Each row of a before or after table is a point. The points were changed in one or more steps. Then noise was added and the rows were shuffled. The steps act on how far a point lies along the listed directions, d1 being the first. Name the steps. A step turns or swaps two directions, mirrors them in a line or flattens them onto one, adds a multiple of one to another, or multiplies one. Angles are multiples of 10 degrees, from the lower direction toward the higher: turns from -170 to 170, lines from 10 to 170 but not 90. Use the fewest steps. Two steps may share a direction if one is a turn and the other turns, adds or multiplies; they go together, in the order done. Otherwise the lowest direction goes first.
In the rows, zero is written as 128.

Directions:
(1): [134 165]
(2): [ 91 134]
Before (10 x 2)
[[111 139]
 [165  79]
 [123 183]
 [122 123]
 [121 137]
 [119 102]
 [115 133]
 [129  72]
 [149 173]
 [115 134]]
After (10 x 2)
[[ 84  98]
 [135 126]
 [156 136]
 [131 110]
 [175 157]
 [125 109]
 [129 114]
 [123 119]
 [154 183]
 [ 81 125]]
Steps: turn d1 and d2 by 120 degrees

Directions:
(1): [117 102 124  88 151 168  95 138]
(2): [104 107 122 119  72 133 142 164]
(3): [174  80 138 150 136 121 127 152]
(4): [150 125  82  95 118  88 112 121]
Before (14 x 8)
[[108 120 156 120 133 175 136 166]
 [180  84 124 139 119 113 128 135]
 [106 139 139 126 120 143 149 129]
 [ 95 112 115  77  69 159 130 164]
 [125 123 124 134 121 130 145 138]
 [120 110 124 118 135 150 127 132]
 [150  82 140 133 155 155 104 141]
 [114 158 122 154 125 114 158 108]
 [138 193 118 170 105  83 164 117]
 [146  87 153 140 133 135 132 156]
 [128 130 152 165 117 136 154 140]
 [140  95 151 140 155 169 103 131]
 [141 129 131 141 107 104 151 119]
 [ 97 127 104 106  99 136 133 162]]
After (14 x 8)
[[109 156 169 183 131 151 146 109]
 [118  98 124 113 161 174 114 134]
 [116 131 126 132 122 134 147 135]
 [128 129 131 154 118 122 154 127]
 [123 109 103  65 167 181  77 147]
 [124 114 158 147 126 153 153 143]
 [110 169  94  97 101 105 132  91]
 [155 125 127 176  28  67 196 163]
 [ 87 168 155 148 109 129 160 121]
 [140 123 108 156  77  85 163 167]
 [116 127 118  95 124 137 121 117]
 [ 90 140 170 148 133 184 144 135]
 [110 168 145 163 120 123 147 104]
 [111 151 193 195 113 150 187 162]]
Steps: turn d1 and d3 by 160 degrees; add -1 times d2 to d1; multiply d4 by 2

Directions:
(1): [107 133 120  99 156  83 142 135  96 112  87 163]
(2): [145 163 147 136 165 120  89 173 106 112 145 103]
(3): [118  80 169  90 146 114 140 142 157 118 130  93]
Before (9 x 12)
[[119 164 131 114 153 112 141 135 133 127 105 147]
 [130  70 152 123 106 156 155 105 194 137 148  98]
 [137 125 159 120 150 101 111 151 118 116 143 104]
 [143  92 171 122 129 164 110 130 163 128 175  72]
 [108 125  85 119 118  91 153  98 106 137  90 183]
 [140 107 158 106 144 146 107 158 174 142 173  94]
 [140 101 167 126 131 139 138 139 157 126 167  85]
 [115 155 122 127 156 105 133 134  75 114  92 163]
 [159 161  75 177  67 153 135  93 145 139 145 165]]
After (9 x 12)
[[102 112 136 102 150 102 156 124 101 114  86 153]
 [123 142 132 108 175  72 110 163  93 113 113 131]
 [142 107 137 141 102 176 119 103 155 141 168 104]
 [140 110 144 138 113 148 145 121 152 134 161 106]
 [111 141 140 101 151 109 152 130 147 127 103 141]
 [156 137 153 151 143 153 102 153 152 124 167  85]
 [180 215  78 200  99 149  90 135 111 126 162 153]
 [119  87 141 109 111 108 153 104 143 133 125 129]
 [133 105 128 116 111 157 129 123 178 158 160 126]]
Steps: add 0.7 times d1 to d3; multiply d2 by -1

Directions:
(1): [130 127  58 113 129 107 120 119 138  77 140 104 116 112 112 130 156 156
 160 123  91 101 138  78]
(2): [160 148 102 103 196 112 173 107 153 133 159 118 154 107 123 103  97 105
 120 122 171 120 131 129]
Before (9 x 24)
[[160 135 102 102 175 114 155 103 132 121 153 108 148 113 122 108 114 120
  126 127 164 119 136 109]
 [157 150  90 103 180 125 161 111 146 125 163 110 147  90 126 107 108 114
  143 125 156 127 132 126]
 [141 142  58 112 174 101 152 104 160  96 162 112 134  88 117 119 119 135
  137 105 146 102 130 112]
 [143 138 102 112 177 107 165 104 154 123 154 128 132 114 106 105 125 117
  128 125 149 110 133 120]
 [163 153 109  91 190 111 164 108 150 140 154 126 163 118 130  98  82 107
  108 117 183 118 125 131]
 [142 128 149 112 132 126 130 120 125 154 136 129 137 133 137 126 115 102
  116 139 146 132 111 148]
 [115 105 249 172 102 153 124 146  81 200  96 166 129 159 154 132  81  95
   76 145 173 174 120 211]
 [141 127  72 106 180 116 167 106 152 120 163 101 156 107 123 106 105 131
  138 115 147  94 140 108]
 [150 129 130 129 158 120 154 118 146 153 141 128 139 126 141 107 111 102
  109 126 163 128 132 144]]
After (9 x 24)
[[115 101 181 159 100 136 111 140  89 150 104 141 115 148 138 141 109 128
  108 140 132 150 131 164]
 [149 140 106 110 188 104 178  97 160 132 159 127 135 113 107 104 115 109
  124 123 160 112 135 128]
 [149 131  83 107 194 116 180 104 152 130 167 106 165 106 129  95  92 119
  128 113 164 100 138 123]
 [172 158  91  82 211 107 178 100 153 136 165 119 170 112 126  86  72  99
  106 113 194 112 129 128]
 [168 140 104  99 190 112 161  96 139 128 157 109 155 108 124 100 108 111
  120 126 177 120 134 115]
 [141 132 133 106 134 120 131 119 129 142 138 123 134 125 133 127 117 109
  121 135 138 126 112 138]
 [163 152  89  94 196 123 176 107 152 131 169 111 156  89 128  99  97 106
  136 121 172 129 133 132]
 [154 131 116 125 168 115 157 115 152 141 147 122 137 119 141 102 111 107
  112 125 163 120 133 132]
 [146 146  75 113 190 104 166 101 163 118 161 117 141  87 119 114 103 120
  124 106 169 109 132 131]]
Steps: multiply d1 by 0.4; multiply d2 by 1.3

Directions:
(1): [124 121 135 155 168 158 123 124 109 131 120 130  93 189 168 142  57 139
 153 136  90 150 129  91 168 160 145 108 137  79 122  81  70 129 114 120
 152 162 124 124 123 119 113 121 136 115 146  86 142  91 129 136 171 131
 118  90 120 166 131 127 180 117 137 142]
(2): [180 118 127 130 146  97 110  95 139 127 150 114 143 177 135 101 161 102
  90 131 141 126 173 154 125  97 112 114 146 103 112 130 152 133 100 118
 165 139 156 127 173 139 115 139 116 103 119 168 151  95  79 149 189 142
 105 156  80  99 188 158 149 138 145 149]
(3): [125 120 147 110 112  92 119 125 128  67  77 121 104  77 177 192 150 131
 157  96 115 163 139 136 119 131  98 139 182 125  84 128  90 133 113 126
 149 158 162 137 129 121 125 132 116 187 112 139 110 115 131 102 187 119
 125 132 132  82 100 130 104 119 105 123]
(4): [160 108 150 101 152 136 124 115 146 136 114 154 151 119  97 114 111 141
 151 104 184 122  82 129 158 141 148 112 121  93  99 150 146 163 116 151
 151 153 147 166 131 123 191 122 132 156 161 145  68  75 110 156 102 142
 141 116  81 138 124  89 113  70 133 112]
Before (14 x 64)
[[205  92 145 112 162 113 103  86 149 124 113 133 150 145 127 126 127 141
  127  79 202 129 130 147 178 132 126  99 138  61  66 149 147 167  85 151
  192 173 165 159 192 131 165 128 116 147 155 184  78  46  71 172 189 163
  128 132  36 110 155 124 119  76 154 127]
 [ 65 134 122 147 106 144 129 146 103 123  84 117  96 103 165 195  95 142
  143 135  74 161 125  95 151 147 123 134 171 137 133  92  80 114 132 121
  113 150 141 122 101 108 111 128 139 146 123 108 144 159 150 107 134 127
  137 121 165 117  80 112 121 142 104 132]
 [146 107 142  84 138 126 125 136 141 137 120 149 167 115 101 114 139 138
  147  85 201 115 103 143 158 109 158 116 109  96  93 169 161 176 121 141
  151 143 141 179 122 131 200 125 137 159 167 173  75  96 112 165 106 140
  152 109  86 127 134  89  98  80 114 129]
 [186  88 172 103 211 144 124  99 132 121 100 135 109 188 149 124  69 145
  165 115 143 162 113 118 186 160 158  98 145  60  63 122  99 163  90 128
  187 189 168 162 150 129 160 106 120 161 148 130  97  34 103 177 190 139
  133  95  60 137 143 110 150  67 144 147]
 [178 125 141 122 145  97 118  94 141  95 101 141 123 121 135 140 147 126
  142  84 159 141 133 149 139 129 111 127 152  94  86 141 110 158 110 130
  166 158 176 134 143 116 150 117 121 159 140 163  90  79 107 116 164 135
  142 124  77 102 111 123 100  94 141 114]
 [180  98 149 123 172 134 131 100 134 137 132 148 117 171 114 111  96 116
  153 126 151 125 101 109 175 148 156  98 139  49 105 140 118 170 107 140
  154 181 137 168 142 137 183 122 123 146 192 145  78  44 116 169 136 150
  137 104  72 150 143  90 143  67 146 127]
 [115 126 151 111 112 135 133 144 127 111 111 137 163  89 108 143 123 137
  149  99 146 104  90 116 134 122 129 130 118 151 128 157 144 133 131 124
  116 107 134 135 118 135 173 146 139 133 163 128 106 122 132 122 107 124
  134 119 142 129  94 111 105 121 113 129]
 [138 125 130 132 109 119 138 128 158 167 146 111 162 118  66  88 167 118
   84 125 165  92 121 144 113 105 129 123  90 170 143 163 186 133 141 143
  104  73 107 127 124 158 137 142 120 112 127 151 137 157 120 142  70 140
  141 150 114 134 149 131  96 137 133 124]
 [127 151 102 126 109 137 143 158 110 161 167 118 161 118  79  70 151 124
   85 140 176  92 100 140 130 127 152 127  94 170 179 175 180 117 156 149
  114  87 104 132 107 137 135 132 129 109 148 112 115 159 124 161  56 129
  145 140 132 152 132 115 103 124 135 112]
 [113 138 121 110 111 115 148 137 155 171 168 145 161 105  62  76 159 132
   90 141 150 100 111 153 101  96 156 145  92 165 173 153 182 106 154 122
   81  63 111 135 115 123 149 123 128  94 126 145 116 176 146 112  41 136
  148 138 155 146 130 136  92 163 114 106]
 [ 85 144 117 133 134 163 139 169 104 163 122 148 116 121 131 150  77 155
  161 131 112 136  95  94 160 175 170 120 104 141 157 118  99 123 138 141
  115 120 109 119  96 139 144 110 142 125 136  97 114 145 165 119  92 119
  153  93 143 172  76  87 124 126 138 120]
 [102 125 150 130 132 131 138 136 126  73  59 128  79 103 194 193  71 143
  181  96 105 169 105  93 151 180 110 121 163 106 111  95  51 115 119 127
  152 161 148 120 113  83 112 122 142 180 126  90 118 115 174  84 157 110
  125  80 158 133  81 109 131 105  94 128]
 [ 79 142 116 124 116 164 135 139 113 144 144 142 118 121 128 134 102 143
  141 150  94 130 119  97 129 140 143 131 107 156 153 114 107 116 138 123
   77  98 102 100 114 114 109 128 163 130 137  94 143 181 156 102  96 116
  122  92 159 187 115 132 131 140 139 129]
 [156  87 145 123 144  95  96  92 132  83 105 139 145 112 149 167 133 134
  143 109 122 152 121 138 110 121 116 130 165 100  70 138 135 148 103 135
  186 153 167 147 156 128 148 120 115 177 135 150 107  89  96 141 191 137
  104 143  95  95 133 130 114  85  99 129]]
After (14 x 64)
[[145 113 138 137 154 137 137 117 119 133 135 138  99 162 130 127  94 118
  152 141 115 134 111 103 159 151 150 113 139  79 125 128 102 151 123 132
  130 164 117 146 128 139 152 122 123 138 179 124 106  86 143 144 135 139
  135 105 113 152 125 102 144  96 140 128]
 [132 115 155 125 137 100 125 118 133  50  54 120  79 113 218 200  98 132
  171  82 106 181 138 112 147 162  91 117 193  90  82  93  49 119  96 122
  184 179 178 123 141  85 105 133 127 188 112 118 123  88 143  89 218 114
  110  99 130  95 104 127 136 105  92 140]
 [185 133 126 140 147 102 118  92 139 118 134 133 129 163 127 105 152 112
  111 106 150 127 156 153 133 114 114 121 137 102 110 134 131 146 115 120
  157 139 161 117 151 122 127 121 118 114 135 160 123  94  99 124 164 136
  134 134  77 109 141 142 121 122 153 128]
 [161 101 157 120 195 151 131 113 121 124 111 124  97 189 158 129  71 143
  157 133 111 163 130 111 169 160 155 108 138  82  90 109  90 143 105 120
  162 167 147 142 140 129 129 106 122 143 135 113 129  74 123 161 184 131
  132  95  94 146 134 123 158  96 140 151]
 [109 135 125 103 110 115 151 142 152 165 155 147 159  89  67  87 156 139
  101 136 147 106 106 149 102 102 156 147 100 165 166 153 174 109 157 125
   79  65 113 141 113 123 153 123 128 107 129 143 107 176 154 106  38 137
  151 132 162 143 119 131  84 159 110 105]
 [ 93 119 133 135 112 124 116 127 110 102  72 114  98 102 184 205 113 135
  147 119  88 173 140 110 154 138 108 130 197 118 104  98  78 124 111 122
  140 173 172 133 122 108 117 131 129 164 120 132 133 128 126 111 176 131
  128 130 137  88  92 117 116 129 104 137]
 [167  94 129 139 156 100  98  87 132 114 144 131 155 158 136 126 137 122
  106 133 120 135 139 142 105 107 122 122 143 103  96 133 156 139 109 124
  180 135 153 133 170 137 131 121 118 126 133 153 142  98  81 157 186 143
   96 156  85 108 171 150 138 106 116 143]
 [134 120 127 101 127 124 129 142 133 140 137 131 157 133 112 115 146 125
  125 104 172 112 133 143 142  98 149 124 106 117 117 156 157 155 127 130
  140 124 128 156 124 135 160 127 136 132 152 165 114 126 119 155 121 134
  144 118 109 124 146 115 111 117 117 144]
 [120 123 150 114 108 119 128 138 124 103 113 130 159  98 120 147 138 129
  141  96 137 109 115 124 127 113 118 130 132 145 123 155 141 128 125 117
  125 112 145 129 126 136 160 153 132 130 152 138 119 119 124 118 135 124
  127 130 140 111 106 126 110 128 115 135]
 [123 130 124 136 106 128 143 132 153 175 149 115 161 114  61  87 157 119
   85 128 159  88 110 138 114 111 133 123  80 177 153 161 187 130 149 148
   94  67  98 127 116 157 138 142 122 109 131 140 135 166 132 139  54 138
  145 146 126 145 137 128  96 139 132 122]
 [ 79 137 131 119 120 135 130 168 103 112  80 142  96  84 169 201  93 155
  184 106 102 162 104 101 154 175 143 131 143 138 122 118  69 128 125 139
  132 142 135 125 100 133 137 115 135 169 125 103 102 136 168  99 140 108
  149  97 149 135  55  92 105 122 122 117]
 [180 112 115 141 156 138 110  99 137 161 154 124 151 178 114  95 119 135
   99 115 174 109 147 137 167 125 140 104 102  89 116 136 162 145 102 139
  159 134 127 132 184 136 132 128 123  94 146 162 121  88  86 170 159 160
  126 132  69 137 169 139 144 115 163 137]
 [ 79 132 133 105 112 144 132 137 117 108 107 145 107  87 149 172 110 147
  169 122  98 148 110 100 132 148 127 137 135 146 117 119  84 125 126 129
   94 121 126 113 111 107 120 128 156 177 133 101 117 165 157  90 119 112
  126  88 153 161  94 122 109 121 124 121]
 [108 152 107 124  97 143 144 165 106 147 151 121 149  93  88  90 147 130
   99 133 166  99  94 137 129 138 150 136 106 178 176 173 165 115 164 149
  107  89 102 130  95 133 135 130 130 126 144 102 108 173 139 151  51 121
  151 134 152 151 109 108  93 123 124 106]]
Steps: add -0.5 times d1 to d2; turn d2 and d3 by -50 degrees; multiply d4 by 0.4

Directions:
(1): [123 110 163 104 124 124 138 152 139 154 126 150  93 140 113 104 155  81
  78 177 150 103 133 155 135 159 169 140 102 101 203 142 129 159 160 159
 156 133 119 150 156 120 142 148 135 121 150 123 168 183 134 100 132 104
 128 104  69 109 109 154  99 137 113 110]
(2): [140 104 148 156 157 171 105  88  85  78 108 143 120 185 126 119  83 127
 144 140 153 171 160 152 121 157 136 135 159 145 168 121 143 106 153 162
  96 132 173 129 144 156 101 160 114 131 159  98 105  94 102 113 113  75
 132 107 145 121 106  94 146 138 111  96]
(3): [151 139 162 108 160  79 112  72 132 132 154 115 136 169 128 183 148 173
 160 143 117  93  88 114 141 110 177 152 156  86 147 117 124 143  86 152
 115 153 101 145 129 114 117 121 138 120 174 144 105 146 166 116 181 109
 137 135 125 139 112  93 168 127 161 111]
(4): [117 100 144 108  77 137 111  84 107 180 116 128 130 135 165 147 125 123
 136 133  76 150 120 143 126  96 154  87 171 125  84 138 108 127 107 143
 119 117 157 118 132 104 161 161 131 119 170 151 131 115 156 138  53 109
  99 136  69  98 163 141 119 111  88 118]
(5): [105 165 122 171 108 141 172  97 135 144 128 121 121  81 161 124  82 157
 109 137 133 119  89 113 148 117 129 178 100 164 178 122 101  92 123 109
 126 102 127 112 134 147 143 180 121 169 148 152  92 144 103 139 142  90
 143 126  82 167 131 163 168  85 130 135]
Before (9 x 64)
[[155 138 143  97 170  79 121 138 164 117 148 141 106 161  94 149 168 124
  123 149 152  77  97 102 122 159 165 155 104  81 177 118 125 159 128 122
  140 160  74 158 137 107  90  80 131 124 133 118 165 161 164 108 201 145
  157 121 132 121  99 130 133 142 150 120]
 [138 127 144 126 167 146 112 141 139 111 138 131 126 163 106 105 126 118
  122 129 150 138 151 143 132 147 102 130 120 115 127 127 141 136 134 143
  116 149 134 145 143 157 110 109 126 135 105 104 149 117 118 121 131 140
  146 127 157 118 105 113 133 146 138 130]
 [150 122 135  84 147 103 109 194 152 115 149 147 120 135  74 127 190  90
  107 117 146  94 149 128 116 156 127 123 101  91 139 137 171 175 146 136
  140 169 114 146 121 110 130  76 143  95  88 119 170 161 144 101 162 170
  124 115 169 118 107 100  96 179 145 133]
 [132 150 145 135 142 111 119  81 127 112 149 135 137 158 149 159 117 152
  152 141 137 100 103 102 135 120 166 170 151 128 165 110 129 122  94 146
  109 138 121 121 133 135 117 130 127 135 156 116  76 131 136 117 197 115
  142 123 153 146 110  83 164 108 163 104]
 [130 111 148  68  75 102 115 155 157 182 148 122 138 133 138 142 182 101
  132 111  59 114 129 131 106  88 133  66 130 107  36 120 116 168  95 111
  136 151 105 133 106  71 165  99 148  98 119 172 158 139 185 139  81 185
   93 155 111  91 158 138  93 138  95 147]
 [127 111 158 139 143 138  98 135 116 124 126 139 109 174 102 100 146  94
  101 160 149 115 142 155 120 170 133 141 115 114 172 134 119 147 160 160
  141 141 129 135 154 131 136 143 118 119 143 102 151 161 121 118 130  96
  125 118 115 115 102 119 104 133 106  96]
 [162 102 179  82 128 112  85  69 115 150 138 119 136 203 127 165 161 140
  149 162  88 108 115 146 132 109 206 117 185  70 131 125 130 151 102 183
  115 142 127 150 131 104 134 137 141  93 200 141 128 139 181 116 107  97
  112 117  81  97 123  90 119 135 109  94]
 [122 153 104 137 104 133 166 170 152 127 132 129 122  81 129 101 121 114
  113 124 130 114 112 110 143 122  94 131  84 169 120 122 125 121 134  87
  134 116 107 132 131 146 140 109 129 142  96 135 135 134 122 136 137 152
  129 134 126 166 116 161 128 124 119 161]
 [103 135 113 152  78 132 136 129 133 162 119 118 114  83 152 111 133 122
  116 129 109 142 109 125 121 112 121 119 133 158 106 129 109 133 117  94
  132 112 127 112 125 125 168 150 131 143 120 132 131 109 136 155  85 134
  110 125 106 139 155 159  98 118 102 134]]
After (9 x 64)
[[126 141  97 153 118 120 118 165 139 113 133 116 124 100 120 105 155 113
  136 111 138 141 141 120 109 124  90 116 131 146  96 129 131 146 128  83
  130 124 117 119 110 132 136 101 126 133  74 106 138  92 133 152 123 169
  124 130 180 139 136 126  87 154 122 140]
 [120 147 159 115 121 101 153  92 156 176 142 142  92 128 142 154 131 132
  103 173 128  79  60 103 144 133 191 174 111  99 211 123  90 135 114 125
  141 129  83 140 155 102 122 151 128 147 180 154 144 182 164 116 166  89
  153 121  36 127 117 177 154  92 126 122]
 [154 193 130 169 177 119 152  83 148  88 161 100 140 130 119 148  96 203
  139 139 154  83  82  96 156 128 150 227 105 130 210 102 122  98 112 132
  116 122  83 143 117 163 100 143 126 168 156 144  58 147 108 127 226  95
  168 120 130 195  84  99 187 102 175 120]
 [104 173 156 171 101 127 156  38 125 155 140 132 122 114 200 162  74 172
  129 165 130  96  58  93 157 100 183 206 138 163 214 113  87  92  83 142
  106 109 132 100 149 143 155 205 116 179 195 150  58 153 127 125 170  62
  148 119  65 174 126 130 195  60 146  99]
 [142 145 117  98 136  94 124 192 170 117 161 109 145 123 104 133 175 124
  145  83 104 103 142 100 106 112  87 108  97 121  58 106 137 159 108  83
  131 163  77 132  89 103 122  55 149 113  61 146 136 127 151 133 158 221
  128 154 200 133 125 108 112 154 142 163]
 [144  98 156  69 109 104 111 166 144 157 142 146 117 143 101 135 192  76
   97 129 121 104 141 148 121 143 151  98 126  80 125 153 167 180 137 152
  139 152 129 149 130  93 154 111 145  84 118 133 182 167 164 103 115 146
  101 116 113  92 131 118  88 167 112 125]
 [133 106 163 106 144 151 104 122 129 137 131 136 122 180 123 113 135 103
  121 139 126 148 149 154 126 129 122 110 140 108 111 138 135 145 128 161
  119 150 149 147 156 135 125 124 123 124 129 114 157 113 134 125  93 132
  126 130 118  88 123 120 117 144 108 123]
 [134 115 152 140 154 135 102 151 127 110 130 138 110 171  95  97 146  92
  107 157 159 107 142 148 118 171 126 151 111 117 173 133 122 152 159 155
  138 144 125 136 148 136 124 133 116 121 135  95 151 166 112 115 143 100
  134 117 136 125  96 115 107 142 115 100]
 [131 108 121  97  88 126 136 177 142 156 124 142 121 113 126 112 151  80
  114 136  99 124 133 131 129 118 114  89 118 139  86 129 127 149 128 109
  133 131 120 141 134 125 156 100 139 111 113 133 162 128 147 129  92 154
  114 138 111 123 127 155  96 135  94 150]]
Steps: mirror d1 and d4 in the line at 160 degrees; add 1.5 times d3 to d5
